Each row is a point. A path goes straight from each point to the next, and from the last back to the first. The post is the endless flat space through its rows: a point in 2 columns, a line in 3, a plane in 4, and so on, so that a path can go around it. How many times does the path go around the post? Going back the other way cancels.

Post (1 x 2)
[[0.00 0.14]]
Path (13 x 2)
[[-0.36  0.82]
 [-0.24  0.07]
 [-0.03 -0.30]
 [ 0.27 -0.50]
 [ 0.12 -0.22]
 [ 0.86  0.15]
 [ 0.26  0.37]
 [-0.11  0.66]
 [-0.48  0.15]
 [-0.04 -0.36]
 [ 0.42 -0.28]
 [ 0.41  0.00]
 [ 0.23  0.49]]
Times around: 2

Post (3 x 4)
[[ 0.09  0.26 -0.10  0.51]
 [ 0.44 -0.45 -0.04 -0.25]
 [-0.24  0.52 -0.39  0.00]]
Path (16 x 4)
[[-0.08  1.15 -0.29  0.33]
 [-0.12  0.75 -0.48  0.33]
 [ 0.00  0.31 -0.60  0.48]
 [-0.14 -0.49 -0.35 -0.67]
 [-0.47  0.50 -0.18  0.15]
 [-0.06  0.44 -0.13 -0.10]
 [ 0.56  0.43  0.00 -0.07]
 [ 0.32  0.41  0.11 -0.33]
 [ 0.04 -0.05  0.05 -0.14]
 [-0.37 -0.07 -0.19 -0.17]
 [-0.41  0.39 -0.11  0.50]
 [-0.33  0.48  0.00  0.32]
 [-0.10 -0.75 -0.19  0.04]
 [-0.31 -0.04 -0.36  0.67]
 [-0.14 -0.11 -0.04  0.17]
 [ 0.03  0.04 -0.05 -1.03]]
Times around: 1

Post (7 x 8)
[[ 0.72 -0.08  0.41 -0.33 -0.27 -0.17 -0.21 -0.79]
 [ 0.14  0.09  0.09  0.20 -0.48  0.15  1.12 -0.10]
 [ 0.33  0.28 -0.34 -0.04  0.19 -0.49  0.12 -0.18]
 [ 0.08 -0.09 -0.02  0.29 -0.36 -0.38  0.42  0.23]
 [-0.57  0.45 -0.55 -0.45  0.15 -0.08 -0.25 -0.23]
 [-0.18  0.04 -0.06 -0.22  0.52 -0.19 -0.01 -0.22]
 [ 0.36 -0.15 -0.21  0.44 -0.06  0.01  0.27  0.00]]
Path (26 x 8)
[[-0.01 -0.78  0.10 -0.31  0.15 -0.47  0.24 -0.47]
 [ 0.37  0.09 -0.56  0.04 -0.03 -0.69 -0.09 -0.03]
 [ 0.06 -0.17 -0.45  0.24 -0.51 -0.34  0.40 -0.31]
 [ 0.23  0.34 -0.62  0.07  0.40 -0.23 -0.20 -0.62]
 [ 0.04  0.26 -0.24  0.66  0.33 -0.19  0.35  0.44]
 [ 0.24  0.08 -0.06  0.16 -0.26  0.19 -0.27  0.09]
 [ 0.21 -0.18  0.35 -0.52 -0.25  0.05  0.09 -0.47]
 [ 0.18  0.16 -0.08 -0.58  0.06 -0.63  0.23 -0.47]
 [-0.93  0.10 -0.16 -0.17 -0.16 -0.19  0.55 -0.47]
 [-0.47  0.28 -0.12  0.30 -0.39 -0.31  0.29  0.10]
 [-0.29  1.01  0.38 -0.47 -1.15 -0.17  0.10 -0.22]
 [ 0.68  0.18 -0.43  0.41 -0.28  0.20 -0.59  0.52]
 [ 0.54 -0.15 -0.06 -0.32  0.29 -0.16  0.27 -0.14]
 [ 0.47 -0.38 -0.40  0.07 -0.28 -0.34  0.41 -0.50]
 [-0.11  0.02 -0.53  0.18 -0.08  0.07  0.14 -0.80]
 [ 0.26 -0.03 -0.16  0.59  0.45 -0.31 -0.13 -0.05]
 [ 0.56  0.47  0.10  0.19  0.24 -0.73  0.45  0.19]
 [ 0.68  0.08 -0.09 -0.12  0.08 -0.05  0.51  0.11]
 [ 0.66  0.20 -0.44 -0.23  0.18 -0.91 -0.29 -0.15]
 [-0.61 -0.42 -0.46  0.28 -0.33 -0.02  0.33  0.06]
 [-0.97  0.42 -0.66  0.52 -0.06 -0.17  0.58  0.15]
 [-0.05  0.77 -0.10  0.41 -0.20 -0.46  0.29  0.18]
 [ 0.50  0.84 -0.27 -0.09 -0.02  0.44  0.66 -0.02]
 [ 0.36 -0.11 -0.03 -0.13 -0.28 -0.26 -0.13  0.32]
 [ 0.07  0.33  0.04 -0.70 -0.45 -0.35  0.43 -0.57]
 [ 0.34 -0.19 -0.07 -0.05 -0.03 -0.13 -0.14 -0.72]]
Times around: 4
